Rows are points. Examples show where two turns around zero, p and q, send a point. Where does a point land after both, in the order given? Backwards means that the second turn is done in reverse. Each puzzle has new turns, and all numbers are rounded.
In the rows, zero is written as 128.

Turn p:
[ 98 149 112] => [ 93 126 108]
[116 157 162] => [ 99 152 155]
[142 131 134] => [138 139 133]
[135  87 140] => [154 101 149]
[149 115  92] => [156 121  96]
Turn q:
[116 173 139] => [131 175 122]
[109  96 127] => [105 106 147]
[127 145 113] => [124 138 108]
[160  98 133] => [153  92 135]
Where do these land?
p, then q: [134 147 104] => [117 132  99]
p, then q: [134 112 182] => [159 145 172]
q, then p backwards: [107 150 103] => [117 162 111]
q, then p backwards: [152 102 100] => [110  98 100]
q, then p: [107 111 131] => [112 115 146]
p, then q: [133 146 148] => [132 154 134]

Turn p:
[137 124 115 113] => [146 118 129 119]
[140 126 126  80] => [147 109 148  91]
[150 128  87 130] => [171 127 113 136]
[ 92 146 168 121] => [ 79 144 135 104]
[151 146 119 162] => [145 157 129 160]
[101  92 118 147] => [110 100  96 147]
[125 133 163 143] => [ 99 140 147 140]
Turn q:
[122 122 138 107] => [117 112 125 113]
[ 74 109 108 146] => [ 77 136 123 165]
[146 111 142 125] => [144 104 129 129]
[131 140 102 149] => [135 158 121 145]
[171 127 142  85] => [161 102 111  85]
[124 159 136 155] => [132 156 159 131]
Where do these land?
p, then q: [ 95 107 107 146] => [116 145  96 157]
q, then p backwards: [143 126 126 139] => [142 128 117 132]
q, then p: [137 156 153 170] => [107 152 174 140]
q, then p: [160 133 124 133] => [153 131 147 136]
p, then q: [116  94 129  73] => [115  73  95 122]
p, then q backwards: [117 153 129 108] => [129 156 127 110]

Turn p:
[148 109 132 102  98 115 186 113] => [163  94 138  92 111 137 153  92]
[151 130 129 150 109 147 122 119] => [124 141 118 143 113 146 119 101]
[161 110 148  83 129 134 125 145] => [156 121 145 102 156 162 108 125]
[ 49 108 107 139 128 143 115 127] => [ 91  92 118 145  95 110 124 184]
[167 106 119 114 145 140 128 110] => [134 109 120 124 156 136 104  94]
[115 112 123 146 112 107 115 115] => [131 126 133 137  99 103 112 128]
[108 169 124 112 140 133 115 107] => [ 87 146 120 102 138 116 136 139]
[125 191 113 153 147 113 114 165] => [126 189 102 145 148 111 159 155]
[128 119 159 154 144 121 132 151] => [139 135 159 163 136 131 139 135]
Turn q:
[102  90 133 112 139 104 174 140] => [ 88 102  99 137 153 142 150 157]
[108 120 125 185 166 135 135 135] => [143 130 127 182 142 161 103 144]
[128 154 104 117 109 159  94 156] => [128 148 143  97  84 137  97 120]
[139 118 101 131 102  93 129  93] => [129 115  91 135 131  92 130  94]
[146 117 143 124 105 161 118 121] => [132 118 157 121 107 134 148 105]
[ 94 163 116 104  99 106  78 107] => [ 99 156 139 110 122  70  89 108]
[139 143 119  96 140 124 110  87] => [136 131 134  96 160 106 119  99]
[135 118 133 151 141 128 118 154] => [146 116 133 143 115 138 117 151]
[160 119 160 133 145 138 140 145] => [157 115 145 127 129 144 157 152]
[129 140 146 127 133 131 184 142] => [123 150 112 132 138 153 170 152]
Where do these land?
q, then p: [135 121 150 157 142 165 167 142] => [116 122 119 159 128 174 160 109]
p, then q: [161 114 100 118 153 133 132 128] => [152 104 119 123 154 138 103 113]
q, then p: [132 148 151 105 156  95 150 120] => [148 127 123 126 176 115 154 145]
q, then p backwards: [ 92 132 161 132 135 125 120  93] => [130 134 157 148 174 119 116 117]
p, then q: [ 95 133 122 144  84  93 115  96] => [ 99 138 112 124  97  70 143 126]
q, then p backwards: [107  99 102 105 102 121 104 150] => [ 97 111 113 119 112 145 114  84]
p, then q: [144 150 113 143 157 156 138 155] => [145 145 108 142 143 172 110 125]
q, then p: [118 123 148 149  99 101  94 118] => [150 147 155 141 100  93 125 124]
q, then p backwards: [167 132 106  99 124 163 132 150] => [138 134 132  88  80 134 150 127]

Turn p:
[129 154 134 146 139 111  83 130 120 132 148] => [122 172 129 125 134 116 104 115 130 155 108]
[136 128 127 158 132 128 105  85 111 149 121] => [151 146 122 103 139 133 131  81 117 137 118]
[110 152 135 159 156 146  99 138 134 152 117] => [116 127 107 114 146 122 123 112 141 162  84]
[154  74 123 103 105 127 107 147 137 121 130] => [156 105 166 133 134 131  90 153 106 119 144]
[120 157 145 125 153 133 130 128 129 108  91] => [ 99 131  95 122 139 130 128 130 132 100 101]
[114 123 121 139 123 118 104 159 115 152 116] => [146 118 131 126 114 103 107 127 140 144  99]
[116 131 134 135 150  94 174 121 122 133 126] => [138 138 110 152 131 106 172 127 142 109 131]
[114 131 118 156 159 137 128 128 121 110 136] => [119 129  93 151 138 128 125 111 124 146 127]
[177 155  85  73 157 144 182 150 157 113 153] => [114 133  93 117 132 147 152 218 129 134 188]
[ 98 114 181 167 105 111 161 104 145 131 114] => [128 117 159 159 142 140 169  83 156  97 104]
[131 114 152 106 101 165 102 137  97 129 133] => [118 114 158 118  98 144 110 130  85 134 107]
[103 112 113 102 100 110 138  76 142 133 149] => [120 126 164 114 127 106 148  98 127 115 182]
[162 119  94  96  84 139 152 161 133 100 131] => [137 109 137 131  90 158 104 177 135 113 171]
Turn q:
[ 91 103 162 155 104 103 123 108 157 138 172] => [108 114 126 118 100 140 128 120 130 130 210]
[158 140 115 125 137 116  75 145 144 149 138] => [175 112 120 152 136 105 103 117 146 151 134]
[163 118 162 156 126 133 138 108  92 142 100] => [118  82 148 153 119 146 135 119  90 111 104]
[128 173 100 155 136 140 153 105  97  99 142] => [147 168 113 140 136 164 161 147  88 129 115]
[126 126 119 116 121 128 145 125  97 157 145] => [114 136 134 121 110 124 118 130  99 158 117]
[128 100 110 147 106 139 129 160 135  95 132] => [133 113 121 101 148 128 127 178 137 116 138]
[123 135 104  99 109 115 145 101 143 157 112] => [118 139 117 124  81 114 145 117 147 147 106]
[ 90 168 148 108 120 171 140 146 140 101 109] => [111 181 154 133 136 156 115 142 163  96 116]
[169 101 143  91 121  88 107 170 162 141 134] => [138  90 158 127 142  63 123 122 166 152 143]
[131 103 140 150 147 135 147 142 138 138 122] => [ 94 104 116 137 149 128 125 132 126 124 132]
[126 108 130  90 118 164 136 142 166  95 142] => [117 135 148  88 154 143 131 140 182 138 129]
[125 159 109 114 161  98 111 109 104 141 104] => [152 154 109 146 118 102 130  89 105 120 102]
[107 130 123 158 156 134 115 104  90 109 113] => [139 136 102 124 136 152 123 112  86  91 120]
Where do these land?
q, then p backwards: [ 88 142 155 124 122 123 125 132 121 110  80] => [125 141 155 109 102  92 130 116 119  97  99]
p, then q: [152 116 138 117 122 129 120 105 131 102 117] => [147 141 142 115 154 151 123 121 117 121 124]
q, then p: [140 112 143 163 157  74 139 101 131 125 152] => [154 140 119 160 110 117 170 106 102 143 168]
p, then q: [117 153  97 159 112 133 103 111 115 165 115] => [138 123 130 123  85 123 142  97 162 157 107]
q, then p: [126 145  91 172 158 147 146 124 111 147 129] => [148 110  74 116  99 124 115 115 134 157 123]
q, then p backwards: [145 144 133 104 129 121 141 105 130 146 135] => [110 133 140 149 118 132 129 124 114 146 154]
q, then p: [149 153 143 113 110 129 125 142 121 104 146] => [127 146 136 137 139 149 147 151 124 127  96]
p, then q: [122 127 155 106 124 148 136 104 144 130 147] => [ 91 147 145 119 135 141 121 118 110 120 134]
p, then q: [ 90 140 121 110 135 137 136 128 118 103 153] => [118 147 111 116 100 127 120 142 106 124 161]
q, then p backwards: [146 152  89 106 117 108  87 133 117 127  54] => [120 118 142 147 128  75 128 164  83 155  72]
q, then p: [ 75  81 132 123 131 144 136 122 137 120 149] => [ 78 117 142 114 119  94 121 137 107 145 158]
p, then q: [145 115 147 145 147 145 101 224 120 146 134] => [128  75 111 172 125  90  72 152 138  97  98]
p, then q: [151  68 129 110 109 112 152 145 112 106 142] => [146  89 157 133 158 142 127 162  92 126 151]
q, then p backwards: [147 144 121 139 119 142 145 115 184 162 138] => [109 149 112 166 125 142 162 160 143 123 156]

Turn p:
[118 153 146 127 136 166 123 146 134 129  96 138] => [143 145 142 119 128 141 125 117 177 141 135 109]
[ 88 150 134 144  96 122 132 121 158 118 116 114] => [131 132 128 131 107  99 120 110 152  81 140 116]
[143 127 103 117 165 130 171 145  89 114 114 101] => [130 130 132 104 171 135 168 107 126 140  87 156]
[153 134 104 142 176 117 143 135 120 142 120  97] => [126 151 120  95 156 131 142 122 104 136  84 118]
[ 89 128 105 166 107 145 104  99 135 126  90 168] => [127 112 105 152  69 152 132  96 154 115 127  90]
[128 127 131 142 125 137 111 158 128  92 119 129] => [ 99 130 130 108 122 145 139 137 157 120 140 132]
[108 169 114 144 119 163 116 137 118 123 112 121] => [129 146 133 112 120 138 143  85 153 125 152 107]
[ 82 129 113 126 146 139 135 130 157 119 128 149] => [117 103 123 120 113 114  97  99 158 132 113 122]
[171  95 152 110 125 111  93 127 123 142 157 101] => [135 136 139 113 126 132 124 187  78 138 147 145]
[150 137 146 106 124  95 121 111 124 128 178 154] => [118 129 113 160 149 130  91 145  94 135 153 154]
[178 100 115 103  97 107 137 134 140 157 169 115] => [125 115 120 138 148  85 144 173  76 149 148 132]
[ 99 129 154 161 106 157 138 131 134 128 149 128] => [117 112 172 139 125 127 118 115 138 103 148 102]
[177  98 152 101 106 126 115  89 142 121 156 114] => [160 101 117 128 141 133 120 184  90 118 161 139]
[160 114 120 116 185  76 173 142 101 139  89 147] => [125 152 105 149 163 137 144 144 129 156  43 157]
[ 75 132 132 116 106 128 108 116 117 140 128 143] => [137 126 141 150  82 121 112  98 134 129 144 141]
Turn q:
[150 153 120 145 119 136 113 121 121 139 124  98] => [119 108 150 122 105 112 133 115 121 104 140 114]
[134  90 149 100  91 125 133 123 162 119 132  80] => [114 148 175 136  95 173 119 128 111 163 115 123]
[123 135 164 130 131  90 145 111 138 141 115 139] => [132 141 131 141 133 118 143 126 120 156 160 165]
[154 132 139 157 143 103 141 169 159  93 135  96] => [131 141 145 148  84 134 100 112 185 123 141 144]
[104 130 111 147 123 151 127 123 160 130 114 140] => [124 124  90 144 115 154 142 128 117 113 132 119]
[138 112  96 116 135 120 110 158 157 153 121 142] => [119 136 112 111 127 147 164 108 162 137 114 109]
[140 122 161 166 136 155 103 146 113 153 116 122] => [172 141 131 110 115 119 127  89 111 101 141 119]
[142 147  62  98 149 113 122 158  98  76  94 127] => [ 94 138 131 128 133  96 142 172 185  83  79 125]
[ 79  93 109 100 104 136 143 140 133 204 133 131] => [112 152 100 135 153 134 155  98  92 183 111  72]
[129 173 117 134 143 154 145 134 103 121 123 169] => [119 124  97 122 166 107 116 141 134  84 150 128]
[144 100 154 140 144 114 150  87 106 126 144 157] => [169 106 145 143 172 130 123 132 120 145 137 159]
[133 135 163 124 169 145 121  87 101 133 135 112] => [137 107 145 118 144 109 109 103  90 115 116 170]
[116 142 118  80  95 120 121 104 117  99 149 141] => [ 98 115 134 105 139 131 117 187 115 149 119 128]
[106 126 130 154 110 129 118 132 125 104 159 139] => [153 113 106 127 111 130 100 152 129 138 135 116]
Where do these land?
q, then p: [128 114 152  87 151 114 127 161 130  96 116 126] => [139 161 102 139 123 124 102 119 172 145 142 115]
q, then p: [163 121 154 106 144 138  94 166  88 145 100 111] => [172 157  99 140 158 132 103 139 150 107 138 172]
q, then p: [156 153 130 114 134 108 138 163 160  95 107 156] => [106 112 114 119 142  97  85 114 166 133 154 112]
p, then q: [145 166  95 153 100 161 125 113 132 125 151 115] => [109  84 150 149 135 116  89 124 121 145  98 132]
q, then p: [128 151  83 106 144 119 131 111  95 162  85  98] => [126 132 136 151 127 120 127 110 143  75  69 163]
p, then q backwards: [110 143 132 160  92 104 129 157 167 101 110 126] => [138 179  92 133 133 127 133 168 124 110 100 121]
q, then p: [140  93 128 145 146 149 140 132 121 112 122 123] => [135 132 115 114 136 163 134 146 141 114 131 106]
q, then p: [ 82 111 130  99 116 143 129 161 104 145 144 130] => [152 180 114 104 115 119 145 101 113 140 119 134]
p, then q: [122  95 111 124 128 123 150 101 165 136 154 178] => [177 124 132 143 101 126 164 116 134 141  89 102]
p, then q: [139 109 159 119 148 149 129  87 126 109 124 169] => [162 126 128 110 122 168 132  99 131  93 109 106]
p, then q: [117 139 154 162 153 147 103 117 110 163 160 111] => [133 129 155  91 117 101  99 124  78 111 129 139]
q, then p backwards: [109 140  87 128 109 112 105  98 150 148 148 116] => [134  81  81 141 117 144 121 134 133 129 134 151]
q, then p backwards: [117 128 120 157 103  86 162  92 111 103 142 137] => [151  96 156  95  90 130 141 126 139 147 142 164]
p, then q: [135 130 157 131 124 138 129 130 134 153 131  96] => [125 142 153 108 122 111 107 121 139 127 141 147]
